Each row is a point. To make a cloud, some directions were put in groups of two or more. Within a group, all points are equally far from the middle, so they leave a hole (a ring in 2 directions, a hollow ball in 3). The other directions are filled evenly. Then the cloud was stretched, turned, moved and blurred a little. Count the holes, and give their numbers of directions, smallest first.
In the rows, 128 means zero.

Cloud (21 x 3):
[[128  54 115]
 [113  95  60]
 [137 154 191]
 [126  63  91]
 [ 72 176 124]
 [134  98 194]
 [ 85 130 186]
 [153 165 181]
 [201 143 111]
 [110  68 165]
 [ 75 178 136]
 [ 62 124 155]
 [179  81  88]
 [142 164 185]
 [ 66  97 140]
 [156 185  83]
 [158 152  56]
 [128  78 182]
 [132  88  62]
 [100 177 170]
 [ 73 144 171]]
Holes: 1 (3)

Cloud (31 x 4):
[[ 86  87 130 136]
 [101 180 189 113]
 [131 182 196 137]
 [153 126 192  72]
 [129 216  94 176]
 [ 82 144  74 136]
 [107  82 141 153]
 [168 137  92  85]
 [190 202 123  94]
 [144 207 131  68]
 [ 66 134  93 129]
 [146 154 110 209]
 [150 216 123 187]
 [202 197 127 104]
 [142 138 130  50]
 [147 123  91  81]
 [104 153  63 151]
 [166 160 205 105]
 [ 97 169  68 155]
 [161 221 137 177]
 [ 93 207  88 145]
 [ 76 202 141 100]
 [110 173 180 161]
 [ 85 213 103 127]
 [ 99 114  77 115]
 [143 123 125 203]
 [186 130  83 126]
 [149  83 168  87]
 [168  84 172 105]
 [ 76 102 105 120]
 [104 171  66 161]]
Holes: 2 (2, 2)

Cloud (29 x 4):
[[185 119 156 170]
 [178  96 118 175]
 [100 188 159  37]
 [ 96  85  91 137]
 [ 51 101 159  85]
 [ 94  77  99 154]
 [ 69 163 161 158]
 [148  71 132 104]
 [ 58  87 154 134]
 [157 150 182 179]
 [112 238 130 126]
 [174  95 149 124]
 [121 214 112  54]
 [113 158 196 151]
 [ 87  91 181 152]
 [ 53 128 151 140]
 [ 72 166  93  88]
 [ 95 183 129 189]
 [169 188  94 188]
 [100  90 191 115]
 [147 136 194 147]
 [190 115 140 140]
 [194 165 154 149]
 [119 227 131 161]
 [131 112  90  75]
 [126 216 117 178]
 [124  69 170 158]
 [124 176 196 130]
 [123  91 187 109]]
Holes: 1 (4)

Cloud (48 x 6):
[[119 112 168 199  60 135]
 [126  79 133 198 170 158]
 [157  66 102 201  99 215]
 [132 107  61  74 178  96]
 [178  86  95  73 102 137]
 [178 153 124 159  67 167]
 [143 132  87  63 110 157]
 [131  82  60  92 117 165]
 [128 121 174  63 148 130]
 [148  92  87 208  43 135]
 [108 179  79  82 108  80]
 [136  75  90 229  51 172]
 [108 128 122  96 208 135]
 [195 174 111 111 119  94]
 [ 74 100  67 202  58 186]
 [101  96  97 110 200 112]
 [204  97  84 111 133  92]
 [160 135 185 155 106 169]
 [212 126  96 125 119 135]
 [166  81 151 107 172  75]
 [ 83 116 123 118  46 135]
 [ 84 189  88 111 145  90]
 [ 99  94 106 137 199 137]
 [150 111  60  60 152 111]
 [148  80  91 190 109 228]
 [108 116 120  91 206 130]
 [177 155 170 115 171  93]
 [ 66  61 127 130 114 130]
 [ 72  84  68 187  63 183]
 [108 106  99 120  36 111]
 [142 125 106 144  33 105]
 [ 87  59 111 218 102 202]
 [ 86  67 121 157 158 180]
 [ 93 116  55 184 147 107]
 [113 154 174 103 122  58]
 [164 141 155 153  61 167]
 [186 138 118 163  88 191]
 [113  85 142  80 144 170]
 [116 109  50 199 138 118]
 [132  92 146 182 129  70]
 [181 111 163 126 180 104]
 [163 176 158 152 168 110]
 [ 85 150 129 180  84 215]
 [206 109  83 142 139 119]
 [134 145 193 147  96 115]
 [102 117 144  92 137 188]
 [113  98 157 216 106 113]
 [ 56  90 104 203  70 189]]
Holes: 3 (2, 2, 2)

Cloud (47 x 6):
[[142 100 140 102 164 143]
 [ 69 170 186 104 172 138]
 [149 141 132 144 180  92]
 [112 185 248 117 127  93]
 [138 111 219 132 224 177]
 [162 149 110 103 189 183]
 [137  82 143 158 164 100]
 [101 161 173 133 125 124]
 [ 91 137 146 199 184  42]
 [179 158 171  89 100  12]
 [201 153 105 102 157 152]
 [127 123 171 183 153 148]
 [169 119 107 166 100  66]
 [109  96 107 119 125 104]
 [140  92 175 114  90  53]
 [154  96 144 115 110 139]
 [140 192  92 136 123  86]
 [108 141 105  82 193 119]
 [155  48 233 106 111 102]
 [151 121  72  89 128 121]
 [166 138 125 222 164 130]
 [ 52 141 180 186  88  56]
 [122 172 236 156 110  82]
 [107 161 116 141 135  55]
 [184 194 128 124 117 119]
 [139 148 203 135 144  97]
 [175  47 126 141 108 120]
 [178  49 187 164  92 145]
 [154 156 145 137  68 106]
 [144  97 138 163 135  72]
 [124 165 249 102 120  73]
 [140 150 155 168 183 168]
 [ 89 184 153 159  84 134]
 [147  96 185 188  95 145]
 [135  60 157 129  68 124]
 [180 182 162 140 172 113]
 [126 189 100  75 109  59]
 [179  62 120  74  62 134]
 [148 188 206  28 123  92]
 [139 130 115  86 108 193]
 [114 144 160 198 184 116]
 [162 158 109  95  89 162]
 [137  90 184 125  90 175]
 [123  66 170 147 152 121]
 [ 92  92 242 156 135  68]
 [170  76 180  72 169  77]
 [114 170 138 193 187 175]]
Holes: 0

Cloud (74 x 8):
[[153  79 155 116  91  92  88 175]
 [159 168  79 114 107 161  85 136]
 [171  65  35 163 140  96 234  83]
 [123  52  91 158  96 119 141 128]
 [165 115  87  56 192 161 125  87]
 [ 95 158  66  83  76 145 129 196]
 [ 95 176 159 100 151 125  81 133]
 [179 131 157 137 117 195 118 159]
 [194 151 120  67 157 150 155 177]
 [137  95 141 152  72 128 151 143]
 [ 79  71  58 120 122 108 152 188]
 [119 177  97 132 139 139 193  81]
 [123 146 111 126 173 136  77 201]
 [113 103  55 131 126 150 180 168]
 [ 88 137 141 109 138 189 110  85]
 [180 154 138  70  89 119 162 125]
 [162 121 139 135 102  94 163 157]
 [115  85  23 192 145 173 149  77]
 [119 125  88 191  84 130 143 116]
 [150 118  90 148 186 184  60 141]
 [ 87 207 169  66 138 162  90 207]
 [ 85 130 124  89 118 155 114 193]
 [134  74  60 130  59 111 189 194]
 [205  63  43 154 118 118 123 117]
 [152  81  28 186 150 123 177 159]
 [150 110  54  69 135 144 107 124]
 [161 162 103 120 144 137 164  82]
 [145 170 108 118 209 106 129 145]
 [132 141  87 169 100 202 151 140]
 [204  67  69 131  91 103 120 131]
 [167 125 147 154 114 137  82  85]
 [129 177 163  95 183 112 141 142]
 [131  77  70 139 127 118  71 129]
 [151 142 202  88 107  91  80 148]
 [139 148  91 139 184 151  30 147]
 [ 86 103  83 146 115 162 102 122]
 [133 149  52 118  83 152 151 147]
 [ 97  59 148 136  87 117 132 109]
 [183 145  76 134  97 167 176 182]
 [ 70 137  91  92 100 117 107 101]
 [191 201  98 102 136 112 125  91]
 [163 145 103 142 104 176 199 160]
 [144 187 117 108  59  83  48 203]
 [106 142 101  55 143 137  95 109]
 [107  93 145 116 139  56 143 140]
 [115 100 153 148  72  58 115 104]
 [153  75 119 139  74  76 126 198]
 [132 137  82 120  77 161 139 173]
 [158 107 127 132 124 167 128  71]
 [202  88  73 126 170 128 114 176]
 [174 124  91 135  76 152 141 118]
 [126  96 147 162 203 176 147 107]
 [ 39 157 149 123 159 125 107 203]
 [134 109 131 145  78 170 142 129]
 [153 102  98  85  22 149 102 150]
 [163 152 161 123 127 136 156 195]
 [147 102 121 158 167 199 139 122]
 [ 91 177 122 102 157 135 172 124]
 [152 204 100 115 127 152 138 198]
 [140  38   7 167 143 136 183  66]
 [171  60 173 114 180 114 116 119]
 [102  15  45 196 113 143 124 120]
 [ 77 100 126 129 166 155 138 135]
 [175 110 168  97 111 167 100 174]
 [122  92 166 164  57 148 142 178]
 [166  70 185 119 118  82 100 147]
 [187  64  74 178  96 171 156 100]
 [ 81 100  44 145 116 120 151 101]
 [127  91  64 144  61 140 167 132]
 [146 147 141 196 103 151 103 131]
 [145  95  64 111 123  93 119 175]
 [169 104 107  88 127  99  87 224]
 [132 106 198 142  83 121 116 156]
 [172  97 102  79 138 129 148 171]]
Holes: 0

Cloud (100 x 9):
[[ 87 121 108 148 141 135  62  84 165]
 [ 93 169 122 174 108 150  86 140 140]
 [176 152 129 119 121 114  87  82  77]
 [141 152 110 180  85 156  92  94 150]
 [182 104  92 126 114  99  83 135  73]
 [186 177  62 143 116  80 139 139 157]
 [147 201  72 152 103 147  78  93 119]
 [ 96 162 128 180 162 158 131 189 167]
 [119 129 141 113 123 192  77 104 139]
 [ 66 119 124 149  86 143 117  74 172]
 [ 46  92 151 101 106 153 143  83 140]
 [136 157 112 106  63  95 139 106  99]
 [142  86 111  63 107  92 140  76 137]
 [ 82 132 141 100 134  91 152  90 132]
 [249 153  85 170 123  84  86 129 114]
 [105 114 118 177 117 174 149 104 154]
 [158 113  88 121 115 192 111 134 136]
 [142  80 135 142 164 115 111 140 103]
 [134 121 165 152  86 150 127 134 127]
 [141 157  92 173 101 104  98 102  71]
 [127  97  92 162  88 107 135 138 177]
 [124 136  93  94 120 178 101  94 109]
 [145  47 126 106  89  87 137 113 137]
 [ 60 151 111 162 135  96 146 207 182]
 [ 87  84 134 128 138 123 151 149 115]
 [165  48 106 122 105 112 135 178 128]
 [165 101 150 132 139  70 146 103 170]
 [103 160 117 116 131 183 102 114 180]
 [189 109 166  81 133 116 102 130  77]
 [165 135 161  82 112 120 119 155 134]
 [213 145  91 153 128 133 104 129 157]
 [134  99 104  87 125 101 135 159 100]
 [ 67 145 142 113 132 127 122 102 123]
 [109 139  92 116  78 112  83  98 183]
 [126 185 133 165 109 138  96  92 158]
 [193  91 154  99 172  87  86 183 109]
 [100 142 110 169 186 131 122 161 146]
 [217 118 108 151 134  86 114 152 143]
 [103 157 141 153  86 112 105  71 187]
 [119 142 111  76 167 171  89 184  96]
 [172 158  68 113 120  98 110 124 124]
 [158 156 159  78  47  54 121 103 124]
 [141 136 154  93 141 120 124 141  85]
 [179  52 157  66  81 142 106 113  97]
 [119  68 106 122  71  84  87  92  76]
 [137  69 133 108 157 109 146 113 151]
 [176  60 109 111  60 115  87 131 104]
 [ 36 149  87 143 101 153  85  80 129]
 [163 131  80 111  95  83  90  93  94]
 [141 158  88  96 143 113  80 190 140]
 [ 77 127 169  99  74 146 133 128 126]
 [181 116 104 117 126 127 145 156  92]
 [124 127 108 134 109  53 171 151 171]
 [136 132  65  95  97 134 112 133 116]
 [122 105 103  97 158 101  75 180 100]
 [141 120 103 104 137 207  95 128 152]
 [162  99 115 137  37 133 109 127 114]
 [101  75  98  69 113 115 124 144 160]
 [117 127  61 108 105  80 156 126 131]
 [113 149 150 188 104 125 144 164 120]
 [173 130 130 134  99 107 161 125 192]
 [168  60 132 129 119 124  80 155 143]
 [124 122 112 194 129 118 157 104 165]
 [ 80 166  88 116 134 111  96 125  95]
 [140 123 105 123 108  65 129 134  90]
 [195 156  88 120 111  89 121 122 125]
 [ 86 132 158 183  45  79 168 157 161]
 [128 134  47 135 141  98 117 131 129]
 [131  83  73 100  57 133 125 144 130]
 [195 133 100 114 135 110 144 123 104]
 [ 85 212 102 152 124 129 103 122 204]
 [210 150  92 123 135 117  75 109  98]
 [ 75 144 101 176 159 157 129 183 182]
 [ 53 117 138 125 124 188 121 156 144]
 [125  92 130 148 127 100 147  80 145]
 [122 107 135 147  88 169  74  84  85]
 [100 105 103  50 101 133 115 107  99]
 [113 119 122  94  48 130 126 119  95]
 [125  79 108 125 101  86 170 141 100]
 [ 76  98 144 139  82 111  59 105  71]
 [139 122  74 144 142 137 107 123  81]
 [146 176 152 184 156 108  86  91 121]
 [ 94 141  93 148  61 170  79 132 118]
 [137 165 102 165  58 126 121 107 162]
 [121  85  84  59 117 152  55 142  97]
 [ 93 141 101 152  68 163 122 158 135]
 [110 140 125 113 197 175 101 130 110]
 [151 175 108 169  98 137 130 118 176]
 [165 141 125 106 137 119  64 142 161]
 [ 71 128  60 173 124 147  81  89 128]
 [139 169 111 128  50 101 123 100 100]
 [157 113 159 128 118 166 113  53 108]
 [135 174 117 186 192 174 138 144 153]
 [ 76 183 124 108 129 122 105  90 116]
 [ 80 157 106 140  69  76 117 162 186]
 [ 25 144 109 125 109 156  81  87 141]
 [123 134 116 110 136 184 101 185 155]
 [ 59  98  71 109  77  95 121 104 106]
 [129  92 111 103 109 151 168 109  95]
 [145 110 122  75 120 171 122 133 122]]
Holes: 1 (3)

Cloud (101 x 9):
[[117  81 196 116 127  79 116 166  70]
 [ 88  99 141 137 128 150 152  81 151]
 [113 177 138 140 130 129 122 154 146]
 [127 128  91 137 139 167 108 108 157]
 [121 101  72 113 103  24 101 193 183]
 [ 95  81 224 142 130 132 104 143  80]
 [ 78 147 100  84 157 113 144  77 186]
 [161 180 116 143 129 137 113 178  93]
 [ 99 107 128  55 109  75 124 154 124]
 [140 123  90  94  80  81  83 139 156]
 [125 145 193 198 138 145 117  97 115]
 [140 119  93 110 125 107 122  85  87]
 [ 96 146 144 155 162 139 131 106 159]
 [165 167 156 177 144 164 131 151  42]
 [139  86 232  89 145 119 125 123 134]
 [122 190 172 134 120 187 141  93 102]
 [145 147 195 164 175 133 131 159 107]
 [122 132 133  88 139 100 129 111 160]
 [ 69 129  64  54 130 108  86 166 142]
 [151 116  79 114  96  49 100 153 158]
 [165 151 171 155 129 111  86 120  84]
 [117 118 132  44 109 112 132 183 137]
 [126 120 139 120 137 108  59 137  99]
 [140 165  69 151 155 149  99 108  93]
 [133  89 147  56 104 101 123 191  74]
 [113 140 137 128 112  98 141 174  81]
 [ 93 131  42  95 131 106 139 178 213]
 [ 85 140 185 127 121 106 150 167  99]
 [127 103 130  90 128 146 141 161 117]
 [ 72  83 133  23 134  62 112 172 168]
 [ 96  87 176  86 184 113 145 159 164]
 [129 161 166 182 169 138 104 155 130]
 [119  98 195 105 135  93 107 110 182]
 [115 165 103 119 149 151 132 121 114]
 [ 88 135  82 112 131  55 130 177 144]
 [158 142 160 179 112 113  74 198  62]
 [143 143 154 159 136  87  88 147 124]
 [153 109 139 112  89 151 104 175 102]
 [156 116 141 114  87  99 126 135 197]
 [124  77 192  88 122 125 115 103 110]
 [125 151 130 187 156 159 116 102 122]
 [ 77 139 174 109 111 107 124 146 104]
 [158  88 167 144  91 113  69 208  90]
 [137 129 157 165 157 113 135 105 184]
 [ 77 138 195  92  98 137 102 108 100]
 [104 138  99 135 166 158  85 183 181]
 [175 109 164 124 140 152 143 100 176]
 [160 104 178 127  97 198 100 130  88]
 [ 59 135 122  77 159  97 124 104 156]
 [ 69 131 170  90 162 152 159 145 168]
 [120 122 173 149 127  75 102 197  53]
 [123 129 169  49 145  83  94 134 164]
 [159 147 128 182  81 138  99 177 120]
 [ 92 172  61 124 132 176 114 115  95]
 [142 131 194 135 158 116  92 140 115]
 [ 46 158  75  46 183 177 140 129  93]
 [ 86 101  73  89 165 159 117 152  63]
 [130 154 206 147  69  61  97 123 102]
 [117 155 179 131 100 139 128 102 183]
 [ 66 147 140 142 131 187 133 132 103]
 [109  98 192  67 145 106  95 152 139]
 [121  82 182 105 139 118 114 204 156]
 [103  96 106  98 161 129 137  93 153]
 [154 131 137 149 131 115 136 213 130]
 [113 113  87 124 109  68 145 138 133]
 [163 130  72 138 172 134 117 182 141]
 [146 126 156  76 180 165 124  99 130]
 [147 125 158 101 145 159  86 135 112]
 [ 70 148 100  44 138 122 122 124 116]
 [115 113 249 186 121 115 125 103 136]
 [174 128 141 146 118 125 116 108 104]
 [150 123 122 166  99 139  91 135 164]
 [146 135 135  53 117  87 128 196 139]
 [114 149 153 137 126 168 110  92  86]
 [104  93 115 110 105  92 144 187 176]
 [ 94 148  51 165 136 131  96 189 147]
 [ 88 138 187  71 134 143 178 136 111]
 [173 147 151 118 148 104  85 187 126]
 [167 132  94 117 126 132 123 130 136]
 [112 121  77 122 157 137 136 134 160]
 [151 133 169  96 131 122 130 109  42]
 [117 154  84 150 122 123 109 117 103]
 [ 67 148 112 131 166 148 115 148 187]
 [ 84 203  58 143 141 169  93 107 149]
 [102 128 175 149 153 156  90 130 110]
 [ 63 130 142  92 166 169 142 125 133]
 [148 101 135  87 156 122 118 185 117]
 [131 177  74  99 121 116  90 231 101]
 [101  98 246 168 115 124 151 127 105]
 [ 68 123 157 107 162 176 114 159  89]
 [149 132  92 113 142 185 128 168 135]
 [ 67 132 112 109 177 166  75  95 116]
 [137 157 109 172 100 141  78 154 117]
 [ 53 144 115  63 150  88 104 195 147]
 [123 185 121 106 129 162 144 130 153]
 [136  96 179  97 121 109 131 190 165]
 [111 151 153 112 164 142 142  71 214]
 [133 112 132 150 141 152 130 157 123]
 [137  96 116  76 128 111 133 178 153]
 [119 168 169 127 137 120 126 176 102]
 [108 136 101 183 109 124 113 173 153]]
Holes: 0
